Each row of a before or after table is a point. The points were changed in one or more steps. Then noise was added and the rows were shuffled. The steps act on how far a point lies along the listed directions, d1 being the first. Write out the steps. A step turns or swaps two directions, mirrors them in a line or flattens them onto one, adds a multiple of one to another, or multiplies one. Angles are multiples of 10 degrees, from the lower direction toward the higher: turns from -170 to 170, lines from 10 to 170 but not 90. Use the fewest steps. Two steps may share a direction if one is a turn and the other turns, adds or multiplies; they go together, in the order done. Otherwise the lowest direction goes first.

Directions:
(1): -35 -46 -42
(2): -46 51 -18
(3): 42 18 -55
Before, 12 rows:
43 32 13
-58 -24 37
-33 -8 74
48 26 13
-3 3 -43
40 11 81
-28 -4 45
4 -7 51
28 32 -7
28 33 36
-22 7 -53
71 -25 -27
After (12 x 3):
49 -7 -4
-23 49 -32
-4 39 -30
-19 57 -28
-47 -17 9
-80 15 -10
41 16 -4
-72 -83 20
-31 -98 35
-46 18 -26
42 118 -2
-45 -62 12
Steps: add -1 times d3 to d2; turn d1 and d2 by -120 degrees

Directions:
(1): -90 15 29 50 -23 -6 -33 -16
(2): -7 -93 -46 -1 -32 -6 -40 -4
(3): -43 13 -47 -43 -13 -55 54 -36
(4): 8 49 -14 -41 -65 -14 -49 48
Before, 14 rows:
-9 8 43 20 49 9 41 -14
-8 45 -7 -23 -5 -6 40 -26
61 21 49 17 53 64 -32 42
17 3 18 14 31 -9 34 -38
-16 40 -32 -37 15 -11 28 -2
-17 31 1 -22 -12 -48 1 11
-6 40 5 -17 14 1 40 -16
-10 -111 -90 -15 -41 -7 -38 0
1 -27 -49 -33 -35 -34 1 -12
24 -1 58 40 28 72 -25 13
-12 65 4 -7 -17 -23 34 1
18 4 25 30 29 31 -9 18
23 -9 -25 -48 11 5 20 -22
31 37 18 4 -11 22 -23 28
After, 14 rows:
-81 -80 -28 43 -8 -29 4 -66
74 27 16 -6 32 36 17 17
-61 -194 -107 22 -56 -9 -68 -27
-30 64 32 31 32 -12 72 -31
-56 66 33 13 17 1 37 -26
-92 37 9 28 42 -3 40 -46
-20 59 32 14 -21 -19 -16 -10
70 37 7 -24 3 25 -22 58
-69 54 26 29 14 -4 50 -55
126 67 31 -43 36 60 -35 83
-33 3 18 15 41 -35 42 -28
-85 -8 10 22 4 3 -6 -54
133 51 17 -64 -14 65 -41 84
-7 88 43 -21 -13 -7 -2 37
Steps: add -1.5 times d3 to d1; turn d1 and d4 by 150 degrees; multiply d2 by 1.6

Directions:
(1): -4 15 50 -96 -8 31 -3 -5 -64 -36 -21 36
(2): -35 42 41 65 -74 2 3 -22 -67 20 9 -19
(3): -23 4 -11 24 24 -50 49 55 -33 29 -30 88
(4): -59 51 21 15 22 16 -15 -69 65 -11 -25 54
(5): -81 -16 34 -32 31 22 62 21 16 45 21 -52
(6): -36 -60 61 11 13 -74 -44 0 0 -48 41 6
Before, 11 rows:
26 -17 -4 -64 17 0 33 18 -27 6 -14 43
41 51 22 -45 44 41 -65 -66 57 -63 -37 60
17 25 -23 -53 56 64 -19 -77 94 13 -32 -48
-16 15 43 -28 4 33 -11 -64 -7 1 38 -67
-64 5 37 -52 27 53 -18 -53 58 -49 -2 -53
2 -20 -5 63 -21 -65 -22 -14 44 -31 22 -13
53 52 -40 64 -41 20 -10 -34 -9 24 -5 -44
-46 -73 38 -22 42 -57 2 56 5 -26 16 -3
-64 -32 49 44 -7 -36 -6 42 49 0 59 -38
-85 14 21 13 9 34 50 -61 65 42 9 7
13 -1 17 55 -46 38 -4 -35 -3 42 51 -101
After, 11 rows:
-10 -21 8 -13 31 -23 62 39 -59 60 24 -17
-65 -30 1 -5 42 -31 87 94 -34 35 -16 2
-85 -44 69 9 6 -34 13 55 44 4 65 -36
15 -24 4 34 -22 -80 -24 -3 12 -46 19 14
15 -44 23 4 -12 -6 43 46 -59 48 33 -41
-113 -9 32 -16 34 4 108 14 9 70 6 36
81 44 -37 36 23 -39 -9 33 -29 -9 -55 123
-70 -52 49 -2 28 -16 -10 1 47 -13 31 -64
78 31 -28 12 -25 -9 -11 6 -59 -10 -24 17
17 11 -4 -32 -2 41 0 -43 24 7 -4 -12
14 0 -29 -31 47 -23 74 61 -46 72 -51 34
Steps: flatten d1 and d6 onto the line at 110 degrees; multiply d2 by 0.4; mirror d3 and d4 in the line at 60 degrees; multiply d5 by 1.6
